Each row of a before or after table is a point. One or more steps were done to the points. Then noise was added and the rows were shuffled. The steps act on columns, c1 being the first. What was done? A step turns or swaps two columns, mirrors them in a line or flattens them onto one, adds a multiple of one to another, or multiplies or shifts one. Angles are multiples of 10 degrees, from the lower column toward the higher: turns from -170 to 170, lines from 10 to 170 but not 90. Use the fewest steps. Two steps may share a column if one is a turn and the other turns, adds or multiplies; they go together, in the order done. Otherwise the lowest column goes first.
(in the rows, 128 means zero)

Before:
[[113  61]
 [101 131]
 [131  78]
 [159  94]
 [121 105]
 [ 81  66]
 [106 138]
 [163 152]
 [164  75]
 [120 149]
 [154 152]
 [ 93  98]]
After, 12 rows:
[[ 72 107]
 [ 95 136]
 [184 147]
 [169 145]
 [101  79]
 [116 142]
 [ 52  83]
 [177 108]
 [116 113]
 [ 85 130]
 [185  90]
 [132  95]]
Steps: multiply c1 by 1.6; multiply c2 by 0.7

Before, 11 rows:
[[118 168 150 177]
 [ 55 124 119 117]
 [161 182  81 181]
 [224 134 114 114]
 [103 177 142 118]
 [ 61 166 156  95]
 [115 143 175 208]
 [175 177 112 155]
 [163 140  91 123]
 [116 145 139 111]
 [145 199 142 154]]
After:
[[110 141 136 113]
 [ 74 161 115 119]
 [105 139 144 152]
 [103 137 156 169]
 [192  89 115 124]
 [146 120  93 133]
 [ 63 161 149  91]
 [103 143 190 192]
 [128 120  92 187]
 [ 93 154 139 120]
 [142 122 115 162]]
Steps: flatten c1 and c2 onto the line at 150 degrees; turn c3 and c4 by -10 degrees

Before:
[[140 190 162 126 156 112  88 121]
 [100  45 144 143 108 217 136  69]
 [127 119 107 125 183 106 160 140]
 [123 109  86 138  83 203 148  72]
 [161 118 151  84 149 124 202 131]
 [114 114 130 149 175  97 176 103]
 [134 123 114  93 146  94 127 115]
 [104 153 110 171 201 150  56  80]
 [155 138 147 136 147  88  79 107]
 [127 201 151 117 120 216 104  92]
 [130 143 128 161 143 129  48 148]
 [105 140 145 115 128  97 158 129]
 [135 121 104 179 128 200 159  73]]
After, 13 rows:
[[127 104 128 154  49 107 100 127]
 [150 122 149  97 155 110 142 119]
 [145 222 155 195 142 190 111 169]
 [107 118 132 116 131 117 191 137]
 [132 156 140 123 146  85 192 128]
 [151 118 127 174 112 198 112  41]
 [149 132  93  90 182 154 184 139]
 [116 140 119  81 116 122 140 131]
 [ 88 185 132 188 170 174  94 116]
 [149 141 100 109  73  94 121 108]
 [104 179 119 212 158 150 144 109]
 [161  99 121 118  77 121 130  69]
 [115 158 147 175  29 119 156  86]]
Steps: turn c1 and c3 by -90 degrees; mirror c2 and c8 in the line at 120 degrees; turn c4 and c6 by -40 degrees; mirror c5 and c7 in the line at 60 degrees

Before (9 x 11):
[[118 148 113 156 141 118 152 129 173 149 134]
 [121 148 122 118 138 131 123 126 117 109 121]
 [126 135 101 119 132 128 120 111 111 121 158]
 [117 144 113 113 134 115 109 131 159 183 124]
 [151 115 108 140 131 132 113 130 157 111 141]
 [117 148 127 114 136  88 118 131 111 111 129]
 [146  95 132 120 131 112 134 128 161 113 124]
 [149 121 104 119 136 111 111 106 111 124 122]
 [133 111 114 138 179 115 123 123 113 112 126]]
After:
[[126 126 102 119 132 121 120 134 152 135 158]
 [118  86 112 113 134 127 109 141 100  74 124]
 [117   9 127 114 136 150 118 117 141 145 129]
 [118  93 113 156 141 120 152 149  89 107 134]
 [146  94 132 119 131 176 133 145 100 143 124]
 [121 130 122 117 138 107 123 124 139 147 121]
 [151 144 108 141 130 136 113 141 101 145 141]
 [133  97 114 138 179 158 122 125 143 144 127]
 [148  83 104 119 136 152 111 139 154 133 122]]
Steps: multiply c6 by 3; turn c2 and c6 by -110 degrees; turn c8 and c9 by -150 degrees; multiply c10 by -1

Before:
[[126 146 130 141 110 115 143 119 104 151 129  96 132 128]
 [156 131 140 153 121 105 144 137  95 131 159 136 137 115]
 [153 132 131 139 109 136 143 143  86 123 125 112 129 129]
 [133 132 131  97 116 135 126 120 120 145 128 131 118 122]
 [106 134 130 148 115 146 133 120  95 109 127 150 113 145]
 [155 130 135 138 112 124 132 143 121 157 154 137 122 141]
 [131 146 127 116 129  96 145 149 183 109 160 109 124 156]
 [129 156 126 122 207 130 148 139 148 152 136 149 139 133]
 [126 160 127 139 111 144 135 121 125 135 124 143 119 117]
 [152 136 127 140 123 144 134 120 106 134 147 131 161 127]]
After, 10 rows:
[[126 145 129 159 130 142 142 150 106 185 131  58 131 132]
 [153 135 128 139 137 110 134 123 106 143 148 110 162 127]
 [127 155 133  10 166 126 149 114 150 189 134 186 137 126]
 [155 130 116 146 146 150 145 123  97 136 159 164 136 142]
 [153 131 129 160 128 120 142 150  85 115 126 142 128 131]
 [105 132 145 155 138 109 134 105  98  82 128 142 113 130]
 [132 148 155 124 120 162 147 153 183  79 158 156 123 126]
 [134 131 124 134  91 121 126 125 119 168 129 109 117 134]
 [124 158 117 155 131 112 132 111 124 146 124 132 121 127]
 [155 130 140 157 129 132 134 128 120 201 154 180 121 134]]
Steps: swap c3 and c14; multiply c5 by 1.6; turn c4 and c5 by 70 degrees; multiply c6 by -1; turn c8 and c12 by 60 degrees; multiply c12 by 3; multiply c10 by 2.5
